Each point is reached from the start by the listed moves, each made once or not at all, plus a little noise. Say if it took an odd or an even number of moves. Then give how often each move was made.

Moves:
(1): [50 -6 13]
(2): [ 11  21 -48]
Start: [-34  14   3]
Points:
[15 12 17] => odd (1, 0)
[ 26  27 -33] => even (1, 1)
[-26  38 -43] => odd (0, 1)

Moves:
(1): [ 34  -6  15 -10  -7  -1  -7  -3  14  -4  -3  -6]
(2): [ -3  33  -2   3  17  14 -15  -1   5   8   1  -3]
(3): [-22  18  45  -8 -13 -19 -18 -31  21  -8  -8   4]
(4): [  2  25   2  46 -10 -14  10  -4  -6  -5  -2 -17]
(5): [  5 -22  -1  12  37  -5  19 -20   2   5  -3  -6]
(6): [ 12  -7  10   8  14  63   8 -32   2 -16  11  10]
(7): [ 21  18 -11 -18 -12   0  29 -11   4  10   3  19]
(8): [ -5  10  18  -4  13   8  20  35  31 -16  10   2]
(9): [  1  -1 -18   5 -12  -1  10 -11  30  -8 -14  -8]
Start: [ 21  -8  -5 -20 -21 -28  20  18   2  -3  13  15]
Points:
[ -6  46  60  12 -31 -54  33  17  48 -29  13   7] => odd (0, 0, 1, 1, 0, 0, 0, 1, 0)
[  8  46  65  38  38  21  44 -36  57 -33  21   5] => even (0, 1, 1, 1, 1, 1, 0, 1, 0)
[ 17  46  24 -30  12 -29  64 -23  95 -13   3  22] => even (0, 1, 1, 0, 1, 0, 1, 1, 1)

Moves:
(1): [ 30  -1  14   4   7   9   9   3   2  -6   6   6   1   4   1 -12   3   7
   3  -9  -6]
(2): [-13  28   5  -6   5  -8   2   0   6   3  -3   7   3  -4   2 -10   2  -4
  -2  17   2]
(3): [-10  -7  22   5  -7  -7  -4   1   1 -12  21  -2   5 -14  -8  -5   3  -1
 -11  -4  -8]
(4): [  4  -2   0  45   4   0   8  -8   6   9  14   5  -1  10  -1  -7  -2 -17
   1 -17   7]
(5): [ -7 -13  12   4  29  -7   0   2  -6  13  -9   4   5   1  12   2   8   2
   3 -11   0]
(6): [ -6   3   3  -3  13  25   5  13 -11 -13   1  -4   1   5 -11   5 -10 -17
  -2  16 -12]
(7): [ -2  -4   7  -2  -4  -1  33  -1 -10 -11  -1   0  -8  -4   2  -7  -6  -2
  -1  -2   1]
(8): [  3  -3   0  -4 -10 -17  -1  21  -1   3   5  11   8   9  -6   2  -4  -3
   8   4   6]
(9): [ -1 -17   2  -8   5 -18  15   2  29   1   5 -17   0   8 -15  11  12   1
   3   0  -3]
(10): [ -3  -1   7   4 -11  20   4  -3   3  30   1   3   8  -1   7  -4  -7  13
   1  -4   2]
(11): [  2  -1 -10  -4   6   5  10   1  -4  -2  26   4   1  -5   7  -1   7  -5
  -5 -12  -1]
(12): [ -4 -15  -6  -6  -2   3  -3 -10  13   0 -15  41   0   7  -3   9   7  -4
 -13 -11  11]
(13): [ -5   7  -6   3   6   5  -1  -4   4  -8  -6  10  39 -15  17   8  -4  12
  13  -3  17]
(14): [  2 -15  -1   3  -9  -6  -6 -18   1   3  -3  -1  13  29  13  -1   2  13
 -18  18   5]
(15): [  1  -3   3   3   2  -2  -4   3  14   5  -3   5  -3   0  32   7 -19   0
  -3  22 -18]
(16): [  4  21  15  -2   5  -7   8 -19 -10   8   1   4   3   0  -9  42   1  -3
  -8  -3   3]
(17): [ -7   0  16  -2   2   1   5  10   0   0  -2  -2  -6  -9  12  13  37 -10
   3  13  20]
(18): [ -5  11  -3  13  12  -5   4  13  10  -7   5   8 -20   1 -27  12  -7  34
 -20   7  13]
(19): [-12   7   3   2  -8  11   3 -16   0 -13  12  13  -7   5  -4   3  -8  10
  30  -1   0]
(20): [  9 -17  -2  -6   7 -12  -1  -5  -1   6   3   1   6 -26  -4  -9  -3 -12
   7  26  13]
Start: [ 15  -4 -26   6 -28  -6 -17  -7  12  17  10   5  13   2  -1  -1  -7  -2
  -5   7   0]
Points:
[ 22 -49  -7  44  25 -46  44 -52  34  41  38  18  67   2  51  44 -10 -14
 -15  25  23] => even (0, 0, 0, 1, 1, 0, 1, 0, 1, 0, 1, 0, 1, 1, 1, 1, 0, 0, 0, 1)
[ 21  -7  13   0  16 -16  25 -63  37  52  44  38  86  -1  23  29   6  30
  22  26  32] => odd (1, 1, 0, 0, 1, 0, 0, 0, 1, 1, 1, 0, 1, 1, 0, 1, 0, 0, 1, 1)
[ 10 -49   7  33  24  -5  40 -42  -9  30  25  55  27  11  16  46  35 -56
 -39  23  45] => even (0, 0, 0, 1, 1, 1, 1, 0, 0, 0, 1, 1, 0, 1, 0, 1, 1, 0, 0, 1)
[ -3 -50 -22  20   3 -25 -25 -38  45  23   3  75   7  21  18  23 -24  40
 -18  57  22] => odd (0, 0, 0, 0, 1, 0, 0, 0, 0, 0, 0, 1, 0, 1, 1, 0, 0, 1, 1, 1)
[-23 -21   4   7 -14 -28 -10 -12  36  55   6  90  23  14   2  17  20  37
  -8  65  73] => even (0, 1, 0, 0, 1, 0, 0, 1, 0, 1, 0, 1, 0, 1, 0, 0, 1, 1, 1, 1)
[ 17   6  23  -4   4 -19  57 -20  57  34   5  65  39 -37 -19  53  29  29
 -21  37  73] => odd (1, 1, 0, 0, 0, 0, 1, 0, 1, 1, 0, 1, 1, 0, 0, 1, 1, 1, 0, 1)
[ 32 -48  41  48 -11 -21  24  -5  55  37  53  58  30  24 -54  56  26  -3
 -51  42  52] => odd (1, 0, 1, 1, 0, 1, 0, 1, 1, 1, 0, 1, 0, 1, 0, 1, 1, 1, 0, 1)
[ -1  -1   5  52  47 -27  29  28  42  25  47  34  38   6  11  95  11 -10
 -11  24  32] => odd (0, 0, 0, 1, 1, 1, 0, 1, 1, 0, 1, 0, 1, 0, 1, 1, 1, 1, 0, 0)
[ 32   5  38  49 -12   6   7 -41   9  44  51  23  53   6 -13  -2 -17 -24
 -34  47   6] => odd (1, 1, 1, 1, 0, 1, 0, 0, 0, 1, 0, 0, 0, 1, 0, 1, 0, 0, 0, 1)
[ 44 -52 -11  42  43 -18  21  20  45  24  53  29  70  -6  31   7 -19 -36
  23  22   3] => even (1, 0, 0, 1, 1, 1, 0, 1, 1, 0, 1, 0, 1, 0, 1, 0, 0, 0, 0, 1)

Moves:
(1): [ -1   0  12  -1   4  -3  -3   7   5  -8   6  -9   1  -2  -3   9  -3  -2
 -12   8  -5   0   2  13]
(2): [ -4  11  -2  -6  -5  10  -5  -4  -6   2   5  -3  -1 -10  -4   5  19   2
  -2 -10  -5   6  -6  -8]
(3): [-8  0  5 -6 -1 11  2 -6  8 -2  0  4  2  6  7 11 -4 -1  1 10  9  2  4 -6]
(4): [  4  -2  12  13  -5  13   8 -14   8  11  11 -26 -12   0 -12   7  -7 -10
  -2  10  -6   6  -5  11]
(5): [  4   6  -1   1   8   9   2  -2   5 -11  -3  -1   3  -1  -1 -20  -6  -5
  -5  12 -13  -4   0   0]
(6): [ 17   8  11  11   6   4  -8  10 -12   2  -9  -1   7  16  12  14   1 -12
   3  -9 -12  -4 -11   6]
(7): [-14  -2  12  -3  14  -5   9   3  -2  -1  -8   1   0   0  -3  -4  -5  11
  -8  -4   2  -8  -3  -1]
(8): [ 24   9  -6   6   7  -6  11   5  10  14   0   4 -18   7  20  20  10  13
  14  13  10  -7  -4  15]
(9): [  3   6  19 -17  12  11  -6   7   7   9  17   8  -3  -1   5 -15  -1 -14
  -5 -11  22  -3   4   7]
(10): [ -8  -6   4 -10   3   8 -14   1  15   8   6   0 -10 -16   3  10  -7   1
   2   1  -2   5  -5  -1]
(11): [ 13 -18   0  -5 -17  11  -1  10   8  -3  -5 -10  -5  -2 -11 -11  13  -1
  -3   1  12   1 -11   2]
(12): [ -7  -5   5   1  -2  11 -15  -6   1 -19   2   4   1  -6   8 -18   1   6
  26  -7  -7  12   5  16]
(13): [  7  -7  14   7  14 -15  -8   2 -12   0  11  20   8  11 -14 -14  -4 -14
   4  11   3  -6 -12   9]
(14): [  6  -7  -1  -7   8   3   4   2   5  -9  14 -15   4   7 -16   1  -9  10
   0  -1  -2  -8   1  -8]
(15): [ -7  13  -4  12   1   7 -14   7   0   5  18 -12   2   9  10  -5  -9   5
 -15  -2   6  10 -13  -8]
(16): [-11   4 -11   6   3   3   2   5   4  -4   2   3   8   3   2   2   4 -11
   3  -5  -4  -4 -12   2]
(17): [  9 -11  -8   5   4   8  13  -6   7  -4  -8   6  -3   1  -5   6   8  12
  -5   5   7  17   1   1]
(18): [-2  3  4  7 -2 -6  9  7 12  8  0  1 16 -2 -1 -3  8  8  7  7  4  2 -4 -9]
(19): [  0 -10   3  -7   4  -1   3 -14   6  -1  -3   1   8 -10   9   4  -5   4
  -7  -4   3 -11   1   7]
(20): [ -5  -3 -13  -9   6  11  -7   3  -3  17 -12 -10   2  12 -16  -6 -10   0
  -8   9  -7  -4  12  36]
(21): [ -2  -1  -5   9  -9  18  -4  -2   1   6  -8   9  -6  -9 -12   7  -1   7
   0  -9  -4 -18  10  -1]
(22): [ 11   0  -3  -9  -7   2   1   7 -22   6   8   4  -1 -14 -11   0 -12   6
   5   3  13   3 -10   4]
(23): [ -7 -11  -4  13  -1  10  20   9  -6   0  -1 -12  -3   8   9  -4   1  -7
   9   6 -16  -3   3  -3]
(24): [ -9   4   2  12  12  -2  -3  12 -11  -6  -5 -17  11 -14 -11   6   9   7
  -6  10  22 -16   2  -9]
Start: [  8  -1   6  -6   3   9  -8  -4 -15  -9  10  -2   6  10 -10 -15  -8 -13
 -13 -12   1  19  -6   2]
Points:
[ 61 -17  42 -21  45  54 -41  53 -11   6  40 -19  14  -1 -56 -10  15  10
   7  18  54  18 -41  76] => odd (1, 1, 0, 0, 0, 1, 0, 1, 1, 1, 1, 1, 1, 1, 0, 0, 1, 1, 0, 1, 0, 1, 0, 1)
[ 32  21  36  12  54  30 -18  52 -46  37  44 -25  36  21  -5  -4  -5 -15
 -27  22  39 -13 -42  62] => odd (1, 1, 0, 0, 0, 1, 0, 1, 1, 0, 0, 0, 1, 0, 1, 0, 0, 1, 1, 1, 0, 1, 1, 1)
[-20 -14   5 -11  47  65  -4  -3  18   1   8  13  29  12 -70 -20 -17   8
 -23  13 -11  -1 -19  14] => even (0, 1, 1, 0, 1, 0, 1, 0, 0, 1, 0, 0, 1, 1, 0, 1, 1, 1, 0, 1, 1, 0, 0, 0)
[ 26  39  38  14  37  83  -1   7   6   5  43  -8   8  15  15 -14   0  -3
   4  -3  29  49 -60  32] => even (0, 1, 1, 1, 1, 1, 1, 1, 1, 0, 0, 1, 0, 0, 1, 1, 1, 1, 0, 0, 0, 1, 0, 0)
[-24  -1  19  13  15  50 -31  27 -20  15   3 -20  34  11 -65 -28   7  13
 -43  11  42 -11 -27   6] => even (0, 1, 1, 0, 0, 0, 1, 0, 0, 0, 1, 0, 1, 0, 1, 0, 0, 1, 0, 1, 1, 0, 0, 1)
[ -2 -24  29  27  30  76   1  22  18 -23  21 -86  38  40 -23 -50 -33 -16
 -26   8 -43   5 -42  67] => even (1, 0, 0, 1, 1, 1, 1, 0, 0, 0, 1, 1, 0, 1, 1, 1, 0, 1, 1, 1, 0, 0, 1, 0)
[ -6 -33  48  -2  36  95   1   0   4  19  27   6   1  -4 -54 -60 -46 -11
   7  30   8  22  -5  65] => even (0, 0, 1, 1, 1, 0, 1, 0, 1, 1, 0, 1, 1, 0, 0, 0, 1, 1, 0, 1, 1, 1, 1, 0)
[ 24 -17  58  23  17  50 -25   5  25   5  20  -7   1 -12 -18  13  15  -9
  13  -8  -9  -7 -61  62] => even (1, 1, 0, 1, 0, 1, 1, 1, 0, 1, 1, 1, 1, 0, 0, 1, 0, 1, 1, 0, 1, 0, 0, 0)
